Each row is a point. Each copy is the shape, with its points in the same order, stretched, turned, moved and blurred by noise. Is it also mirrored, or only turned?

Shape:
[[ 27   6]
 [-53  23]
 [ 32   0]
 [  6  10]
 [ -1 -71]]
Copy 1, 5 rows:
[[-13 -21]
 [ 24  24]
 [-24 -26]
 [ -3 -26]
 [ 42 -66]]
Copy 1 is: mirrored
Copy 2 (5 x 2):
[[-16  17]
 [ 60  -4]
 [-28  21]
 [  9  14]
 [-67 -39]]
Copy 2 is: mirrored
Copy 3, 5 rows:
[[ 36 -15]
 [-38  42]
 [ 38 -30]
 [ 16   2]
 [ -3 -84]]
Copy 3 is: only turned
Copy 4, 5 rows:
[[ -8  23]
 [ 42 -40]
 [-28  17]
 [ -2  13]
 [-70 -54]]
Copy 4 is: mirrored

Shape (8 x 4):
[[ 24 -34  37  -2]
 [ 21  12 -27  23]
 [-32   6 -82 -45]
 [ -2  79 -41 -25]
 [ 11 -21  35  15]
 [-12 -22  51  31]
 [-34  30 -48 -17]
 [  7 -10   4  25]]
Copy 1, 8 rows:
[[ -4 -18 -21 -36]
 [ 49   8 -26  36]
 [ 79  18  60  17]
 [ 45  11  30  74]
 [ -8   4 -36 -17]
 [-33  23 -44 -21]
 [ 46  31  31  34]
 [ 18  19 -33  10]]
Copy 1 is: only turned
Copy 2, 8 rows:
[[ 12  19  -6 -51]
 [-20 -22 -14   6]
 [ 29 -88 -47  31]
 [ 15 -32 -50  53]
 [ 11  18   6 -30]
 [ 11  24  28 -19]
 [ 18 -47 -26  40]
 [-11  -5  13 -14]]
Copy 2 is: mirrored
Copy 3, 8 rows:
[[ 31  57  31   9]
 [ -3 -34   2 -27]
 [ 75 -80 -60 -11]
 [ 16 -17 -82 -42]
 [  6  39  18   7]
 [ -6  39  16  24]
 [ 32 -58 -57 -12]
 [  1  -4  12  -8]]
Copy 3 is: mirrored
Copy 4, 8 rows:
[[ 17 -11  78 -26]
 [ 18  42  -5 -12]
 [ 15   2 -39  77]
 [ 61   5 -72 -12]
 [ 10 -13  58 -33]
 [ -2 -28  51 -39]
 [ 16  -8 -54  32]
 [  3  11  19 -19]]
Copy 4 is: only turned

Shape:
[[ 21 -53 -18 -20 -16  20   2  20]
 [ -4 -13  46 -21  -2 -42 -33 -25]
 [-23  23  27   5  44  29   1 -28]
 [-68  25  -6  22  32  14  37 -30]
 [  4 -35  13  45 -38  40  45  22]
 [ -2 -20 -19   7   1   9  -8  32]
 [-17  20 -30  26  35  -1  33 -45]
 [ -9  -1  36 -54  21 -17 -25  -6]
 [-32  20  28  24  53   5  -4 -20]
 [-41   2  -3   5  20  -6  23 -27]
 [ 23  -8  -7  19 -31  43  49  31]
 [-25  33   4  16   1   0   6  -9]
 [ -6   4  40 -23  49 -36   1   7]]
Copy 1, 13 rows:
[[ 34  -6 -30  26  14 -55 -28  12]
 [ -2 -57  20  -5  -3  28 -56 -50]
 [-31  26 -17 -67  20  34  30 -10]
 [-25  48   3 -63  18   8  81 -38]
 [ 38  64   2  22 -20 -29   3  13]
 [ 11  -5   2   5  48 -25   5  17]
 [-64  40 -10 -15  25  -9  47 -32]
 [  2 -63  -8 -52   3  13 -35 -12]
 [-40  25  14 -66  40  36  15 -18]
 [-16  28  -7 -29  17 -14  32 -39]
 [ 18  33 -10   6 -14 -34  33  42]
 [-22   8  17 -28  19  30  53  -6]
 [-31 -38  34 -60   5 -13 -36 -14]]
Copy 1 is: only turned
Copy 2, 13 rows:
[[-20 -26  65 -16  17 -35  35  25]
 [ 44  10  43  52 -39  36  15  11]
 [  9   0   4 -21 -37  66 -22  -3]
 [  4  29 -39 -41  -8  65   7  -4]
 [-41 -61   9 -62 -17 -41  62   3]
 [-27   7  29 -10  -6 -31   3  -4]
 [-15  10  -5  -1  28  68  11 -31]
 [ 25  21  39  29 -34  38 -16  39]
 [  2  14   5  -8 -52  63 -20 -32]
 [  6  26  -6 -14  -1  49  23  -1]
 [-63 -47   0 -43  -2 -41  33  20]
 [ -1   7 -34   2 -17  23 -11  -5]
 [ -4  31  39  34 -54  62   1  11]]
Copy 2 is: only turned
Copy 3:
[[-28  20  51   8 -24   4 -50 -26]
 [-24 -36 -18 -11 -16 -43   6 -28]
 [-24 -35  16 -10  41  33  39   8]
 [ 36 -26  -4   2  69  39  18 -10]
 [ 31 -18  85  -5  21 -30 -42   8]
 [-23  17  15  -6   2  12 -40  14]
 [ 38 -11   4  -1  15  37  38 -22]
 [-62  -8  -7 -13   0 -10  12 -20]
 [-16 -49  -5 -25  40  26  28   6]
 [ 20 -26  -2  -2  30  16   4 -27]
 [ 13  26  85  -7  24 -13 -16  22]
 [  9  -4  -3   2  35   9  14  18]
 [-40 -23  -6 -54   7 -21  19 -22]]
Copy 3 is: mirrored
Copy 4, 13 rows:
[[-29  19 -18 -43  42  11  43   8]
 [-25  -7  39  28 -12 -22  30 -49]
 [-22   3  56 -19   7 -27 -41   0]
 [  2  -1  42 -64 -37   0 -59  14]
 [-10 -43 -27 -95  24 -17 -11  10]
 [ -3  13 -16 -30  19  -9  23  24]
 [ -2  13  -1 -24 -25  26 -55  -7]
 [-33  12  67  23   7  -6  30 -13]
 [-20  -3  42  -6 -16 -40 -35  -6]
 [-11   0  29 -40 -27   6 -23  -6]
 [  6 -29 -25 -73  39  19 -13  31]
 [ 23 -12  22 -21 -15  -2 -30   4]
 [-42 -11  43  29 -20  -6  15  -4]]
Copy 4 is: only turned

Shape (14 x 9):
[[-26  11 -11  -6  44  36 -27   8 -34]
 [ -3   4  -3  -7  49  51 -38   2  11]
 [-59 -62  54  26 -13 -32 -22 -46 -41]
 [ 14 -15  50 -19  44   2  37  16 -18]
 [-11  -8 -18   8  11 -31   3  34  34]
 [  0  56   8   7  17  -2 -24 -56 -83]
 [ 45   7 -13   7  -1   4   9  33 -23]
 [ 44 -17  29 -30  31  -6 -17  -9   0]
 [ -7 -34   3  22  -9  23  -6  16   2]
 [  2 -16   4 -30  22  22  12   3  -1]
 [ -6   0  22  -2  -4  22  -1 -17  -8]
 [-45 -23  27 -27  15  -2 -23 -14 -32]
 [ 23   2 -22 -27  16 -60 -10 -31  -7]
 [-15  40  10   8 -28  40 -54   2 -28]]
Copy 1, 14 rows:
[[-15  48   7  -7   0  14  18  33 -54]
 [ -8  43  40  33  14  30  -3  25 -32]
 [ 65  32 -82 -25  47  58  38  -4 -56]
 [-34  -8  11 -57 -14  31  46 -27  22]
 [-14 -11  11  -4  37 -37  12  -1   7]
 [-10   8 -47 -65 -30  53 -45  31 -95]
 [-42 -67  29 -13 -23 -13  10   7 -14]
 [-30 -19  17  22   1  46  -7 -29 -25]
 [ 16 -12  12  18  14   5  34  14  -6]
 [-24  23   7   4 -25   6  28 -15   3]
 [  3   8 -12  -8  -8  33   2  12 -10]
 [  2  54 -49  -4  15  39  29   3 -45]
 [-27  -7 -29   3  -9  -9 -31 -38 -49]
 [ -5  -6 -15  11  17  45 -31  75 -61]]
Copy 1 is: mirrored
Copy 2 (14 x 9):
[[-58   0  20  15 -16  15  19 -12 -48]
 [-52  19  22  37   3  -8  21   1 -24]
 [ -5 -42  -3 -18  67  49 -35  37 -72]
 [  6  24  27 -24  -4  12  42  52 -17]
 [ 40 -17  34  40 -27  -3  32  10 -21]
 [-47  -4 -56 -52   2 -27 -19 -43 -51]
 [  5 -15 -17  -9 -12 -29  72 -13  23]
 [  5  21 -30   4  13 -23  27  44  -8]
 [-11 -24  21  11  25  10  35   1   2]
 [-12  19  14   3  -9  15  24  12  -6]
 [-18   0   2 -13  12  -1  -2   3  -7]
 [-27  -8   7   1   1  41 -23  36 -61]
 [ 40   4 -50   5 -13 -19   6  -7 -31]
 [-58 -30 -19  -3  -9 -24 -16 -10 -11]]
Copy 2 is: mirrored
Copy 3 (14 x 9):
[[ 30  41  29 -65   1 -31 -46 -10  31]
 [ 29  39  23 -60 -37  -7 -47   5  47]
 [ 68 -34  -5  34  36   5 -53 -43  28]
 [ 17 -31 -25 -54 -24 -43  31  30  57]
 [-34  -3  23  24  -4  -9   6  22  38]
 [ 39 -15  11 -61  45 -37 -44 -56 -76]
 [-31  11 -42 -17  16 -27 -11  11  -9]
 [  1 -31 -24 -50 -17 -24 -33  39  18]
 [ 19  26 -27  15   4  13 -23  -8  39]
 [ 25   5  -5 -53  -2   0   4  29  34]
 [ 48   7 -11 -20   0   8  -4  -9  -1]
 [ 62  -4  14 -40  14 -25 -33   9  26]
 [-39 -53  24 -24  37 -12 -20  20 -32]
 [ 60  51  -6 -14   8 -12 -46 -23 -47]]
Copy 3 is: only turned
Copy 4:
[[-33  50  32  12  14  -2  32  -4   6]
 [ -8  33   7 -16  23 -44  43  -2 -14]
 [-38  54 -41  18  36  62 -55 -37  27]
 [-63  15  11  -9  50  18   8  83  44]
 [ 27  -7  11 -11 -37  20   2  46 -17]
 [-37  19  25  41  49 -13  -6 -66  64]
 [-27 -36 -13  15  -5  -9  23  28  -2]
 [ -5  -6 -23   9  50   6  34  22  17]
 [-28  14 -29  -9 -14   2   0   8 -28]
 [-27  16   8 -18  37  17  22  21 -11]
 [-28   9   1 -11  32 -11  -9  -3   6]
 [-35  52  20  14  41  47 -16   6  16]
 [ 41 -19   3  19  11  49  14 -22  22]
 [-13  15  17  36  22 -39 -26 -25 -15]]
Copy 4 is: mirrored

Shape:
[[ 22  -8   5  24 -21   4  14 -14  28 -12 -47  42]
 [ -8 -10   0  -1 -15   7  32 -19  -8  -8  48 -66]
 [-36 -15  52  25   5  52  14  34  35  18  16  16]
 [ 10 -22  -9  11 -10  29 -33  66 -38 -26  41   5]
 [-28 -17  19  -6  -1 -51  54  28  -8  21   1 -40]
 [-22  32  18  22  24 -35  28  -7   7  15   5  -3]
 [ 40 -10  45  25 -16 -38   7 -35  14  31  10  -6]
 [-25 -32 -27  54 -19  23 -12  26  -8  23  15  44]
 [-16   0  33  -5   2  -4  -2  36   7  22  35 -45]
 [ -4   4   0 -77  14   7 -10   6  15  20  35 -18]
 [  8  -1 -10 -11   8   0  36 -21  25 -14 -40 -53]
 [-30  80  -8 -14 -34  63  -4   5  10  15 -16  28]
 [-40 -23  11  14   1  -1  -4 -54 -41   0 -67  24]
 [ 25 -37 -10  -1  23 -27 -24 -59 -47   7  -7   5]
 [-14 -30 -27 -36  -8  41  37 -23 -10 -16  55  25]
 [-24 -33 -36   0 -21 -14  -5 -41  -5 -42  -5  23]]
Copy 1, 16 rows:
[[ 37  15  -2 -16  49  27  10 -29   4  18  38  51]
 [-21 -52 -12  74 -18 -36 -11  19   6  18  27  18]
 [ -2 -11  47  22   1 -25 -44 -16 -37 -36  16 -11]
 [ 19 -47 -27  -8 -38  -9  34   9  26 -74  31  -6]
 [ 40 -31 -18  44 -22 -41 -25 -12 -44  55 -10  19]
 [  8 -10  -8  65   7   2 -60 -28 -37  38  24 -11]
 [ 29   2  23  58   3   4   1 -43  16  52  56 -23]
 [ 29   9  -9  14  14 -18 -20  32  11 -39  25   4]
 [ -1 -34  22  41 -41 -18 -18 -23 -13 -12 -11 -26]
 [-15 -17 -23  33  -8  -8  33 -17 -22 -15 -43  -1]
 [  8 -36  -5  10  31  14 -12 -14  -8  55 -17  47]
 [-26   6   5  29   7  53 -50  19 -12 -78 -27  58]
 [ 21  30 -23 -18  21  66 -27  64 -24  86   4  23]
 [ 28   0 -35  21  19  42  38  21   4  73  28 -26]
 [ -1 -16 -41  54  23 -51  22  37 -31  -1  33  43]
 [  2  14 -69  -8  28   2  20  35  14  51  35  55]]
Copy 1 is: only turned
Copy 2, 16 rows:
[[ 36  44  25  19  37 -15  -5 -22  24 -31   3  25]
 [ 17   4 -21 -17 -21 -32  46  40 -18  40  26   6]
 [ 54  -9 -30 -32  -9  12 -37 -10  23  11  16 -21]
 [ 38  14  31 -46 -58  58  36 -31 -28  -9 -15  14]
 [-43  -7 -10 -18  14 -37   5   0  50  70   6  15]
 [-51  15 -34  23   8 -28 -17   2  26  13  30  -6]
 [ -4   2 -36  -2  34   1  17  35  27 -53   6  33]
 [ 42   3  36  -7 -34  17 -12 -29  -3 -18 -55   5]
 [-10 -34 -26 -34 -19   7  19  13  27  18  35  -6]
 [ -9 -11  47 -47  16   4  22  44 -32  -5  52 -34]
 [  9   8  24  16  -1 -62  18  27  52  35  50  22]
 [ 23   4  22 -12  11 -54  -9 -74 -29 -29  56 -26]
 [  8  -6  49  52  18 -48 -63 -35 -19  20 -22  64]
 [-14  12  52  22  -4  -2 -13  42 -39 -32 -16  62]
 [ 51  69  43 -47   9  -7  11  25 -95  16  -2 -21]
 [ 25  34  54  42  16  -3  20   7 -54  12 -35  17]]
Copy 2 is: only turned
Copy 3, 16 rows:
[[ -1 -12 -23  61 -17  45 -18   7 -28  14  11   2]
 [ -9   6 -40 -31  22 -26 -13  16  46   0  -4  26]
 [ -5  -9 -56 -37   7  30   4 -35 -63  -2  -3  26]
 [ 41 -21 -31  -5  85 -24 -31 -16 -51 -11  14 -24]
 [-72  28  15 -23  17   8  -4   1  16  24   7  27]
 [-45  -1  -8   2 -13  -5  17 -15  -7  23  -6   0]
 [-19 -15  -6  21 -25   4 -42 -15   5  -1 -35  24]
 [ 30  20 -34  25  23   3 -42 -68 -35  28  18  13]
 [-14  -4  -7 -52  29 -20  -6  -5 -23   1 -28  18]
 [ 21 -34   1 -23  29   9  33  19   6  25 -38  32]
 [-21  10 -23  11  -1  22  -1  54  23  31   2   9]
 [ 47 -47 -17 -31 -33 -11  32 -17 -52  27  25  35]
 [ 13  33  22  28 -24  64 -11 -20  22   8  27 -14]
 [ 23   3   8  45   5  27 -30 -13  49  13 -10 -29]
 [  9 -22 -47  11  24  21  19 -11  45  13  32  31]
 [ 33  31 -17  72  18  23  -6  10  37   0  12   6]]
Copy 3 is: mirrored

Shape, 17 rows:
[[-36  29 -46 -38  17  33  -2   3  29 -15  -9  11]
 [ -5   5 -34 -15  33  19   9 -17   5 -12  31  33]
 [ -4 -13  16  19   3 -11   6  34 -23  49  -7  33]
 [-10  -7 -13  27  -6   4  -4 -17   0  14  37  32]
 [  9 -13   7  10 -13 -12  -9  23 -36  -7  -8  -1]
 [ -5  46 -34   0  37   0  -5 -22  24  -7  28   6]
 [ 17  16 -12   8 -17  -2   6  -9 -18  16   6  48]
 [ -1 -12  -1  25  -2 -14  24  13 -31  -9 -11  26]
 [-34  -2   2 -30 -11   2  26 -12  25 -29 -14  -4]
 [  1  -4  26 -31 -25  13  17  10   6  -9  -2   6]
 [-15  13   1 -23 -14   0  14 -14  47 -47 -22  17]
 [  8 -27   8  19 -16 -12  -3   7  -6   4 -20  11]
 [ 16 -14  12  18   6  12  24  50  -1  -1 -18   5]
 [-23  38 -37   7  11  45   5 -10  20 -20  12   5]
 [ -6   1  27  28  10  -1 -20   4 -32   9  15  54]
 [ -2  -8 -11   9 -19 -18   3  45   9 -29   6  13]
 [ 19 -20  -5  21   4   1 -21  -9  -9   3   3  37]]
Copy 1:
[[-28 -13 -28  19  44 -95  18 -24 -21  14 -25  44]
 [ 23 -44   4   1   9 -56   1   1 -33  26 -10  45]
 [ 25  28  11 -34  11  72  47 -31  -3  15  -9  24]
 [ 45 -11  24  23  -6  16  15  -8 -22  -6  -6  43]
 [  5   1 -19  10  30  58  -6 -14  -5  14 -10 -18]
 [ -7 -23  -6   9  30 -60  11  26 -51   1   1  68]
 [ 40  -9   7  -7   1  13  52   9 -50 -18 -13  19]
 [  4 -17  19   4  29  36  23 -31 -13   3   6   1]
 [-57 -20  -9  15   0 -68  -8 -46 -12 -10   5   2]
 [-21 -12 -19 -11 -19 -11   6 -16   2 -18 -12  -5]
 [-73 -20   3  35 -17 -82  18 -12 -14 -27   0   9]
 [ -1  14   8  15  -1  36  26 -17   4  10   6 -17]
 [-13  -6   0 -10  24  45  38 -14  40  16  10   8]
 [ -6 -29  -1  31  55 -67  21  -5  -2 -24  -6  66]
 [ 33   3  35  -7   8  57  -1   0  -2 -15 -40  42]
 [-31 -17 -13  34   8  43  12 -18  -7  17   1  14]
 [ 35   2  20  18  -3  23  18  13  -9  19 -15   5]]
Copy 1 is: only turned
Copy 2, 17 rows:
[[-10 -16  10  38  33  13 -54   1   1 -22   8   8]
 [  4  -6  -8  31  50  12   3   4  20  15   8 -13]
 [ 21  21   4  30 -22 -55  21 -29  -6 -16  17 -20]
 [ -9 -10  24  12   6 -38   3  10  13  24   8 -13]
 [-15 -19   1  -9 -23  -4  26 -12   1 -20  12  11]
 [ 10  -2  12  45  45  -5 -19  13  11  35 -50   6]
 [  7  -9  23  46   2 -49  25   8 -14   4  36  -7]
 [ -3 -19 -31  14 -19 -31  30 -18  11 -14  22  -1]
 [-11  -4 -55 -10   4  10 -45  15  18 -23   0  21]
 [-20  11 -32  -9   6  -6 -17  14 -15 -14  10   9]
 [-29 -19 -46  13  10  18 -45  33  -5  -8  -7  10]
 [-17  -8  -1   3 -34  -4   9   0   4  -6  20  -3]
 [-32   5 -24  18 -19 -17   9 -29  -6 -16   1   5]
 [-29 -36   8  19  35 -18 -42 -11   2  11  -6  20]
 [ 15 -10  -4   8   8 -42  27 -16 -11  -7   1 -45]
 [-52 -14   2   8 -16 -10  -4  11  12 -25 -22   6]
 [ -9 -18  29  27  -7  -2  24  12  -6  20  23 -34]]
Copy 2 is: only turned
